Each row is a point. The ring and each string are closed loops that go straight from each point to the next, and from the last back to the first. Before rounding, they use only three directions, however many columns there are. How many times does the string pass through the ring? Passing back the other way cancels.

Ring:
[[ -4  36   8 -23]
 [-15  19  24 -36]
 [-21  -4  32 -31]
 [-20 -22  33 -15]
 [-11 -31  28   8]
 [  0 -27  19  27]
 [  8 -14   9  35]
 [ 12   9  -3  31]
 [ 11  23  -7  21]
 [  2  38  -1  -8]]
String (27 x 4):
[[-27  -1  25 -35]
 [-32 -14  35 -38]
 [-25 -25  43 -28]
 [-12 -25  44 -12]
 [ -6 -10  25  -2]
 [-11 -11  17   0]
 [-13 -15  13   5]
 [ -6  -9  16   7]
 [  3 -11  26  12]
 [ 11 -35  25  42]
 [ 13 -28  12  50]
 [  9 -15  -5  48]
 [  4   0  -3  28]
 [ 16   8 -17  50]
 [ 22  19 -14  46]
 [ 22  22   2  29]
 [  9  15  12  10]
 [ -1  15   4   3]
 [ -4  29  -8  -1]
 [  0  57 -16 -13]
 [  2  60  -2 -25]
 [  4  34  21 -20]
 [ -5  39  18 -35]
 [-11  35  23 -43]
 [ -9  18  29 -31]
 [ -9   8  23 -18]
 [-15   6  20 -21]]
Times through: 2
String (6 x 4):
[[-34 -21  37 -38]
 [-20 -20  47 -30]
 [-17 -50  39   6]
 [  7 -20  25  24]
 [ -1  -9  16  13]
 [-22 -36  22   3]]
Times through: 1

Ring:
[[ 12  -2 -13 -18 -12  14]
 [ 21  -4 -22 -20 -10  19]
 [ 21  -3 -26 -16  -7  14]
 [  6   0 -20  -4  -2  -3]
 [ -6   1  -9   6   0 -18]
 [-18   0  10  16   1 -35]
 [-20  -1  16  15  -1 -34]
 [-15   0  12   5  -6 -21]
 [ -6   0   3  -6  -9  -5]]
String, 20 rows:
[[ -6  -1   1  -1  -6 -10]
 [ -2  -1  -1  -4  -7  -7]
 [  5  -5   2  -7  -9  -2]
 [ 16  -6  -7 -21 -15  17]
 [ 11   1 -18 -23 -13  20]
 [  4   1 -14 -12  -8   6]
 [ 18  -7 -14 -10  -7   6]
 [ 16  -4 -18 -12  -7   8]
 [  2   1 -13  -8  -6   1]
 [ 18  -6 -19  -6  -4   2]
 [ 20  -5 -28  -5  -1   2]
 [  3   3 -26  -4  -1  -2]
 [ -8   5 -17   2   0 -12]
 [ -8   5 -11  -4  -4  -6]
 [ -5  -3   0   8  -1 -21]
 [ -9  -1   3   9  -1 -23]
 [-10   1   0   3  -3 -16]
 [-11  -5  14  15  -1 -32]
 [-19  -6  26  20  -1 -42]
 [-16  -4  21  12  -4 -31]]
Times through: 2
String:
[[ -8   4  -7  -3  -5  -8]
 [-21   3   6  12   0 -29]
 [-29  -5  30  34   5 -60]
 [-21  -7  29  29   3 -53]
 [-13  -3  13  12  -2 -30]
 [-12   2   1   0  -5 -13]
 [-22   4  10   3  -5 -20]
 [-23  -1  26  10  -6 -31]
 [-12  -3  17   4  -7 -20]
 [ -4  -5  12   0  -8 -14]
 [  0  -3   0  -4  -7  -6]
 [ -1   1  -7  -8  -7  -1]
 [  1   2 -10 -13  -9   5]
 [  8   2 -17 -24 -14  21]
 [ 24  -5 -20 -26 -14  26]
 [ 28  -4 -26 -29 -14  31]
 [ 35 -10 -25 -23 -12  25]
 [ 22  -8 -17 -12  -8   9]
 [  7  -2 -12  -7  -6   0]
 [  3   3 -19 -13  -7   8]
 [ 20   1 -35 -21  -8  22]
 [ 25  -4 -32 -13  -5  13]
 [ 14  -5 -18  -4  -3  -2]
 [  3  -2  -9  -2  -4  -7]
 [ -2   4 -18  -6  -4  -2]
 [ -6   5 -18  -1  -1  -9]
 [ -9   2  -9  11   3 -24]
 [-10  -4   3  20   5 -37]
 [ -5  -4   2  11   0 -25]]
Times through: 5
